Rows are points. To make a cloud, some directions were put in groups of two or more. Within a group, all points are equally far from the middle, so they leave a hole (a ring in 2 directions, a hollow ball in 3). The other directions are filled evenly. Then the cloud was stretched, turned, moved and blurred a little. Count the holes, and give their numbers of directions, smallest first.

Cloud (21 x 3):
[[ 33   3 -32]
 [ 39  25 -15]
 [ 21  62 -36]
 [  3   3  23]
 [-42  12 -29]
 [ 15  11 -36]
 [ 11  38  -3]
 [ 33  35  41]
 [ -8   7  35]
 [-36  20  20]
 [ 10  -8  16]
 [ -6 -26 -23]
 [  2  17 -38]
 [ 15 -17  17]
 [ 20 -23  43]
 [-45  14  -8]
 [-10 -13  41]
 [  9  56 -38]
 [ 23  -4  40]
 [-35  -8  25]
 [ 48 -16  15]]
Holes: 0

Cloud, 31 rows:
[[ 38  59  36  59]
 [-11  41  12  -4]
 [-34 -42 -22 -35]
 [ 15   7  39  44]
 [-22  37  21 -21]
 [  3  -6   9  18]
 [  9  11  15  32]
 [-19 -26   1  37]
 [ 15   9 -43 -29]
 [-22 -32  23  15]
 [ 25 -35  27  60]
 [ -1  -1 -23   2]
 [ 18  13  14 -13]
 [ 30 -13  23 -25]
 [ -4   7  17   7]
 [ 31 -23   5  25]
 [-20  -4  46 -27]
 [-53  35  17  11]
 [  1 -22  48  -6]
 [ 11 -41  44  32]
 [-42  -4  19  57]
 [ 18  13 -11 -12]
 [-10 -31  26  10]
 [-36  15  -5 -16]
 [  6  -3  -5  58]
 [ -2  41 -22 -22]
 [ 12 -36   6  31]
 [ -8 -46 -16   9]
 [-19  15  27  14]
 [ -3  45  45  18]
 [ 30 -31  53  13]]
Holes: 0

Cloud (27 x 4):
[[ 23  21 -10  35]
 [-22 -32 -40  13]
 [  9  50  -4 -26]
 [-46  10 -45  16]
 [ 26  23   6 -31]
 [ -7  56 -31 -17]
 [ 13  33 -45  24]
 [ 31  17  17 -16]
 [  1  -8 -47 -37]
 [-44  -2 -42  18]
 [  0  40  25   2]
 [-12 -28 -53  -2]
 [-43   7  22 -17]
 [  9  -3 -50 -34]
 [ 26   0 -54   4]
 [ -6 -10 -23 -49]
 [-44  28  12 -21]
 [ 26 -25   9  -1]
 [-27  51 -40  -3]
 [-22 -27  21 -13]
 [ 32  13   3  24]
 [-43  13  21 -16]
 [-45   8  13 -26]
 [-27 -30  11  15]
 [ 26  25   9 -28]
 [ 35   8  14   6]
 [-24  19 -13  43]]
Holes: 2 (2, 2)

Cloud, 26 rows:
[[-32   8 -18  -3]
 [ -8  23  23 -38]
 [-25   1 -15  33]
 [ 18 -38   8 -21]
 [-21  34  28  38]
 [ 44   5  -7  24]
 [ 28   2  43 -26]
 [  3  31  50 -13]
 [ 29  39  24  25]
 [-35  11  44 -12]
 [-29  17  39  38]
 [ 30 -15  22 -34]
 [ 24  27  50   2]
 [ 40  27   9  26]
 [-19  29 -19   5]
 [-38 -17  32 -11]
 [-31  -1 -19   4]
 [-24  25  16  45]
 [-36  -9  47   4]
 [-28 -31  10 -13]
 [ 27  21 -17 -21]
 [  6  41  43  16]
 [ 15  43  36  21]
 [ 32  14  51   2]
 [  3  47   8  28]
 [ -4  24  38 -32]]
Holes: 2 (2, 2)

Cloud (49 x 6):
[[ 43   2   0  10  23  37]
 [-17 -34 -28  21 -10  34]
 [ 26 -54 -17   8 -14  15]
 [-12  19 -11  31   0 -54]
 [-47 -22  35  -8 -16 -26]
 [-11 -32  54  37  28 -23]
 [ -7 -57 -24 -13  12 -25]
 [-29 -21  27  45  12  33]
 [ -9  14 -19  -2  -9 -57]
 [-43 -12  18 -25  -5  24]
 [-24 -45 -15 -12  41 -27]
 [ 28 -19  52   4 -27 -10]
 [ -8 -38  54  29 -16   1]
 [ -9 -42  -1  49 -17  24]
 [-27 -21   5  42 -39  10]
 [ 36 -18   3 -38 -15  -4]
 [-19   3 -32  -8 -13 -45]
 [-21 -16 -44   6  -9  26]
 [-29  30  19 -24  12  20]
 [ 18  20 -33  43   0   6]
 [ 33 -18  17  42  37  19]
 [ 23  12  34  27   3 -48]
 [  8  17   7  13 -47 -26]
 [-13  36  25 -19   8  25]
 [ 24  11 -39 -14 -12  11]
 [ 16 -41   9  38  13  39]
 [ 36 -38 -18 -27   4   2]
 [ 28   9  47  -8 -14  18]
 [  7  20 -40  40  15  -9]
 [ 12 -20  64 -19  10 -11]
 [ 20  16 -24  -7  45 -32]
 [ 19  12 -18  -5  24 -55]
 [-38 -17 -11 -15  40  18]
 [-47 -11  30 -16 -22 -10]
 [-24 -34 -28  41 -16 -25]
 [-32 -20  19  13  48  29]
 [ -9 -33  35  33  54 -20]
 [-38 -20  37  40  33 -16]
 [ 42  -5  10  -3  -6  39]
 [ 31  20 -15  24   0  33]
 [ 24 -29  13 -11  14 -59]
 [ 22 -52 -13 -17   0  19]
 [ 24 -16  57  19   5  23]
 [-13 -41  13   1 -16  42]
 [ 25 -17  47   3 -17 -40]
 [ -2 -42  41 -34  -3  -6]
 [  9  19   3 -41  19 -31]
 [ 24  12  33  34  12 -45]
 [ 30  16 -22  -6  47   5]]
Holes: 2 (2, 4)

Cloud:
[[-32  51  11  22   3 -25]
 [ 47 -24  13   5 -40  -1]
 [ 12  26 -42 -25   1 -43]
 [ 23  67  10   1 -33 -27]
 [-23   0  47  24   0  -6]
 [-20  16 -23  53 -18 -19]
 [ 12  -2 -30   4 -55  16]
 [  2  -4  35 -22  36   7]
 [ 33   1 -38  32  24   7]
 [ -7 -32  -6 -24 -33 -27]
 [ 24  58  16  30  -5 -37]
 [  1   5 -60  19  19   6]
 [ 24  -5  45 -24   3 -35]
 [-18  17  -7  18  42  26]
 [ 31 -22  18  39 -14 -21]
 [-28 -24  22 -25  17  13]
 [-21  33 -15  53 -18  11]
 [  5 -36   9  21 -19  43]
 [-33  22 -32  32 -25 -27]
 [ 60 -14  23   0 -33   2]
 [  2  14 -51 -26  -6 -36]
 [-13 -21 -22  30  32  31]
 [ 45  11  34  37  -2 -24]
 [ -9  21 -37  19 -41 -32]
 [ 11 -44 -11  21  12  37]
 [  1   1 -63 -18 -13  12]
 [ -2  54   4  41  -5  18]
 [  9  -9 -13  63  -6  11]
 [ 49  13 -11  49   5  -1]
 [ 29  36  28  37  18  21]
 [-23  -5 -40  25  33  15]
 [ -9   4 -42 -13 -26  36]
 [ -5  45 -20 -12 -10  34]
 [ 19  29  10  18  17 -52]
 [-15 -31 -17  19  26 -22]
 [  9   3 -29   7 -58   8]
 [-22 -22 -10  18  36  29]
 [ 11  -1  30 -10  37  27]
 [ -9   7  -9  58   4  32]
 [ 44  17 -32  -2 -44   2]
 [ 14  60 -13   0   6  22]
 [-51  26 -17  18  12 -20]
 [-17 -31  24  17 -34   4]
 [  0  -6  -8  55  -8 -25]
 [-15 -47 -12   3  25  -1]
 [  7  17 -22  43 -13 -41]
 [ 18  54  23 -18 -45 -19]]
Holes: 3 (2, 2, 2)

Cloud:
[[-23  21 -10 -46  -8 -30 -22  23]
 [ 16 -15 -16 -53 -46  -1 -65 -11]
 [ -3  29  39 -56   2  14  26  -1]
 [ 33  14 -51 -17 -49  15  12 -29]
 [ -4 -32  15 -22 -56 -20  26  25]
 [ -7  26   7   0  25  33 -33  23]
 [-49   5 -43 -29  -1  28 -22   5]
 [-17  45 -38  -7 -29 -13 -27 -15]
 [  4  16  -8 -17 -33 -54  -3  23]
 [-33 -29  19 -42 -44  40   9 -16]
 [-22  22  15 -64 -12   9 -14 -14]
 [ 13 -22 -12 -49 -34 -24  26  -8]
 [ 14 -10 -16  47 -32  -3  -1   6]
 [ -9  23  29 -18  26 -41  -3  20]
 [ 22  -1 -32  -9 -28 -36  21  -9]
 [ -6  46 -36 -28   3 -16  28   2]
 [-21 -40 -22 -27 -10  22  18  26]
 [ 16 -34  15  19   3  19 -43  14]
 [-11 -28 -47 -22 -46   7   1   0]
 [-32  10 -37  20   5  42  15 -13]
 [ 12 -28 -18  39  36 -33 -25 -10]
 [ 30  33   2   2  18  -1 -47 -31]
 [-10  28  57 -31  -7  28  22  10]
 [ 15  29 -55 -33 -49  14 -33 -10]
 [ 12  -5  -7  18 -45  14 -58  26]
 [-37  31 -45 -33 -21  -7 -27 -22]
 [ 31   5 -48 -12 -43  43   7 -16]
 [ -6 -35  -6   5   9  45 -25 -11]
 [-27 -26 -30 -21 -40 -15  36   2]
 [ 31   5 -53 -32 -29  40  10  -4]
 [-34  -8 -43 -17  -7 -13  35 -17]
 [-33 -13  -6  13 -37  67 -55 -32]
 [ -5  40  10  21  -7 -41 -14  -1]
 [  8  -5   7  -2 -68 -11   5  28]
 [  0  32  42   9  25 -13   7  13]
 [  4  37 -18 -58 -31 -15 -18 -31]
 [-47 -30 -19 -22 -12  24  -4  19]
 [-51 -11   9 -15 -43  36 -39 -11]
 [ 14   9  47 -29 -15 -32  21  28]
 [  9  24  25  -8 -25 -40 -34  -9]
 [-41  -5 -11   8 -61  26   4 -21]
 [-20  32  -7  19  13  46 -33   5]
 [  6 -43  18 -23  -1 -23 -17  16]
 [  8  30 -17 -57 -71  10  11   0]
 [  8  41  35 -10  -1  47  -4 -21]
 [-36  14  27  31 -23  44  15  -5]
 [ 11  15  26  -9 -60  15 -51   4]
 [ 39   2 -14   0  18 -14   9  -9]
 [ 22  -7 -23  26 -33   1 -15 -51]
 [  9  10 -29 -10 -47   6  23  45]
 [ 24  16  38  -1 -28 -35  27  10]
 [-36  22  25   5 -34  63   4  -1]
 [-14  35 -30 -48 -12 -19 -35 -30]
 [ 18 -15  40 -18 -61  21   5  13]
 [-10 -44  14 -37 -12   8   7   0]
 [ 23  -5  -4  44 -10 -14  34  11]
 [ 14 -18 -43  24  17 -23   9   5]
 [ 34  -7  35 -23 -51  57   0  -9]
 [ 10 -11 -41  -8   5  25  16 -54]
 [-15  35  29  14 -41  23 -45  -9]
 [-27 -22  24 -17 -61  29 -21 -49]
 [ 13 -32  29  -4 -21  31   7  31]
 [  7 -30 -33 -51 -36 -10 -28 -36]
 [ 10  24  -1 -10 -69   8  14  23]
 [ -3 -27  27  31   1 -29  18 -17]
 [  6 -21  -5  -4 -63  19 -21  21]
 [-21  25  50 -36 -31  17   2   4]
 [ -5  27   0  10 -48   4  -6  45]
 [ 31 -14 -16 -34 -10 -26 -18 -40]
 [-16  43   9 -36 -43  -5  18 -27]
 [ 14  23 -41 -20 -36  27  -4  25]
 [-16  23  -9 -51  -6 -23 -44 -10]
 [-19  45 -14  17   2  36  28  -7]
 [-19  29  -9   2  45   8  -2 -13]
 [ -5  38  40  17 -26 -14  11  13]
 [-34  10   1   0  -8  70 -51 -19]
 [  0 -36  34   8  -1  34  24  14]
 [ 33   5 -22  20 -11  27 -12   4]
 [-39  18  -8 -70 -34  20  28 -23]
 [  7  -8 -23  27 -24  36  24 -34]
 [ 11  -9 -51   5 -36   5  21  -9]
 [ 29  -7 -32  12   1  22  21   0]
 [ 14 -28 -21 -59 -17  13  16   4]
 [ 12 -10 -11 -46 -31  14 -14  36]]
Holes: 2 (2, 4)

Cloud (80 x 8):
[[-10  -5  67  21  -5 -17 -10   9]
 [-40 -35  14 -15 -13  40 -16   2]
 [ 41 -25 -28 -18 -44   2   8   5]
 [ 29  40  33 -40  -5   8  -1  -8]
 [-44 -45 -18  44  32  33 -17  13]
 [ -3  24  34   4 -16  26 -36  29]
 [  3 -41  37  43   4 -17  -3   4]
 [-14 -10  51  72  11   5 -12 -27]
 [ -7  24  21  40 -23  16  33  -9]
 [-35 -25   2  33  47  18   5  15]
 [-22 -17 -28  39  13  28 -30  47]
 [ -2  15   8  63  21  -4   8 -30]
 [  0 -14  -9  -4  55  -1  -5  14]
 [ 14  14  38  31 -22  22 -21  38]
 [ -9 -12  21   8 -14  18  42  27]
 [-26   8  -2  14  13   6 -52 -29]
 [ -5   7  16  25  23  13 -15  58]
 [-13  47  13 -23 -13  10 -30   2]
 [  9  -7  10  29 -37  -7 -33  41]
 [ 19   4  34  -2 -43  -4 -36  33]
 [-25  -8 -12  -9   7   4 -47 -10]
 [ 17 -12   9  -9  34   4 -17  32]
 [ -7  17  51  47 -30 -27  23  36]
 [-18 -28  28  20  -8 -42  11   3]
 [ 25  17 -46  21 -13 -24  35  35]
 [-27   0   6 -21  31  -6 -26 -44]
 [-21   9 -34 -19 -10 -27 -13  14]
 [ 17  25 -18  32 -38  28  -7  45]
 [ 43 -33  32  45 -25  38 -16  25]
 [-18  24  -6 -11 -17  -2 -38  18]
 [ 22  -3 -13 -31 -28  12  28   6]
 [-15  49   3  29  -5 -10 -16  -4]
 [  3  -1  27  39 -29   9 -38 -14]
 [-13  -7  48 -34  25  11 -10 -30]
 [ 20 -47   9 -15 -15   4 -10   4]
 [-23 -33  -9  11  23  36  40 -10]
 [-14 -14  -7  22  -1  24  52  16]
 [-22   4 -28  43  11  68  34  28]
 [-10  -5 -38  31   6  37  44  -2]
 [ -1  -7  44  30  10 -59  -8  25]
 [-31 -32 -10 -14  39  37  18  -9]
 [  7   3  45  67 -14  -9 -20   9]
 [  2  10  14  39  37  31  36  11]
 [  3  -8  65  56 -37   3   3 -14]
 [-82  -4 -18  10 -10  30 -24  18]
 [ 30  -9  20 -14 -48  12 -36  -8]
 [  7 -49 -32  -8   8  10  11   9]
 [-23  21  60  -5   2   5 -39  11]
 [-41 -23  17  -9  27  38 -11   4]
 [  3 -24   7  75  -2  26   6  -3]
 [-52  47  15   7 -15  32 -15 -20]
 [-26 -13  30  -5  32  52 -19  11]
 [ 43  14  20 -19  -7 -37 -13  46]
 [-37  19  -6 -29  33   1 -17 -27]
 [ 41  19  32  24 -21  21 -40  19]
 [-33 -10  10  31  43  36  35 -27]
 [ 35  18  57 -36 -19   0 -14  43]
 [-37 -19  35  43  38   0 -35  -6]
 [-23   0   6  28 -22  -6 -18  52]
 [-33  25 -51 -19  -3 -17  -9  24]
 [-50  14  19  14  -4  23  51   3]
 [-29  -1 -30  58  26  28  37  16]
 [-36 -40 -22  29  64  26  15   0]
 [-46 -14 -52   3   7  36 -32 -33]
 [  5   1 -16  53   6  39  28   1]
 [-35  -9  29 -19  19 -18 -13 -14]
 [ 41  18 -18  42  -3  17   3   9]
 [-23  30  17 -49  15   2 -18   7]
 [-36 -46 -22 -25   7  18   8 -21]
 [ 10   8  29  25 -51  24 -16 -26]
 [-34  34  51  22   8  -7 -28  30]
 [ -4 -43 -26  11  -4 -16  26 -26]
 [ -7  -4  24  20  -8  44 -34  13]
 [ 13  -5  -2  20 -61  46  14 -23]
 [  0 -37 -30  28   7 -15  30  43]
 [ 22 -15 -23 -29 -57  21  -7  -1]
 [-34  23  26 -43  -8  -5 -30 -16]
 [-39 -17  30  29  41  31  30 -53]
 [ 14  15 -10  45  73  34  12 -22]
 [ 36 -16 -31  24 -34  14 -15  -9]]
Holes: 1 (3)

Cloud:
[[ 23  20   2 -26  26  33 -38  33]
 [-52  -8 -11  -9  20 -16  45 -42]
 [ 22  -9 -52  12   1  32  26 -38]
 [  7 -27  19 -39  35 -32   4  -5]
 [ 26  25   1   9 -14  22  44   5]
 [  1  19  42 -19  11  28 -32 -29]
 [-42 -17  21  16  -1  59  23   2]
 [-34  26  -1  36  -5 -34  24  -4]
 [-33  36  28  -3 -37  15 -22  -4]
 [ 16  -8 -22  44 -21 -27  29 -27]
 [-17 -35 -22  28 -42 -26  25  -7]
 [-11  16 -13 -23  -2 -68  28 -14]
 [ 10   6 -16 -37  -4   7  41  21]
 [ -6  -1 -17  20  10 -20  49  46]
 [ 13 -32  39  24   3   9 -22   4]
 [  1 -42  32   3 -23  16 -21 -21]
 [ -3  31  -5   5  -8 -62 -10   0]
 [ 29 -20  -2  30 -32  -8 -22  27]
 [ 13  10  16  15 -28  22  29 -55]
 [-12  -5 -15  19 -31  31 -31  47]
 [  5  35 -68 -10  -2   1  46  -4]
 [-47  -8 -19 -39   7  45 -10  33]
 [ 27   7   8   7  38 -34 -34  -8]
 [-37  49   4 -52  17  21  -4   2]
 [-10  32 -45 -13  34  54  -3  13]
 [ 31  59 -22 -11 -15 -12  23 -10]
 [ 20  45 -22 -23  31 -21 -46  -7]
 [ 10  17  27  20  -6  30  46  -9]
 [ 30 -12 -13   1  -3 -26  33  30]
 [-59 -14 -22 -16 -17  35   5  37]
 [ 25   7  -9 -26  28  43  11  12]
 [-19  21  34 -18  28   0  23  35]
 [  2  -8  -7  41  11  -7 -36  37]
 [-50   2  -5 -15  28 -21  40 -39]
 [-15 -43 -38 -34 -19 -25  34   0]
 [-10  -5 -28  18  53   1  21  41]
 [-13  -4  15 -29  44 -25  31  25]
 [ 38  43 -15 -38   3 -13 -38 -31]
 [ 30 -24 -17   6 -21  16  27  20]
 [-50  17  42 -21  -4  -8  18  14]
 [ -4  -8  -8 -39  34  35   9  30]
 [-19  24  44   9   1  19 -30  29]
 [ 18 -13  43 -28   7 -11 -34  -5]
 [ 39  22   0  15  38 -10  16 -33]
 [-35  40 -28 -34 -28 -17  13 -41]
 [ 44  35 -12   1  23   9  31 -25]
 [-23  43 -68 -31  -5  21 -14   7]
 [ 26  -9   4 -19  48 -37 -26   7]
 [ 23  18 -17   5   8  57 -36  22]
 [  3  64  -5  20   4  23 -26  12]
 [  4  -5 -36 -27 -10 -37  27  38]
 [-12   9  12   0  26 -13  37 -60]
 [ 29  35   4  15 -44   9  -8  10]
 [  3  24 -35   2  27 -40  50  17]
 [ -7  42 -32  23  19 -30   9  35]
 [  5   2 -15 -50 -35  16 -31 -47]
 [  9 -35 -41  25 -25 -15   3 -33]
 [ -4 -35   3  34  16  -3 -21 -18]
 [  8  61 -13  27 -27   8  -7   0]
 [-41 -15  20 -52  12  22  23 -12]
 [ 34 -34  14  33   1 -13  -6   7]
 [-13 -22 -32   4 -53  13  21  24]
 [ 18   0   3 -17  28 -45  17 -48]
 [ 40  44 -22 -32  -7 -30 -14 -36]
 [  6  -2   5 -61  23  23 -34   6]
 [ 21 -27 -44  30   9  12  14 -32]
 [ -4 -20 -24 -32   8  62   5 -14]
 [-28  13 -27 -48  21  50 -20 -18]
 [-42  49  -8 -32  28  -8  20 -25]
 [  8 -18 -23 -42  30 -37 -37 -16]
 [ -9   1 -20  42  18  17 -26 -10]
 [  2  -3 -42 -29 -34  46 -42  -4]
 [-27  24 -21 -26   0 -58  31 -22]
 [ -5  27  -6 -12   9  22 -26  63]
 [ 17 -22 -12   6  -4  16  43  27]
 [-14   6 -51   1 -43  13  34 -47]
 [  6  66 -11 -36 -16  -4 -23  11]
 [-32  -2   2  43   8  -6  33  44]
 [  4  -6   0  -2  -5 -49  25 -55]
 [-65   3 -18 -13   1 -33  26 -15]
 [-10  16 -37  38 -15  15  57 -27]
 [-49 -14  13 -28 -12  38  39 -26]
 [ 15  -2 -43  26   9  30  44 -32]
 [-10 -13  31 -29  37 -28  27   6]
 [ 27  21   3  15  31 -24  36 -36]]
Holes: 3 (2, 3, 3)
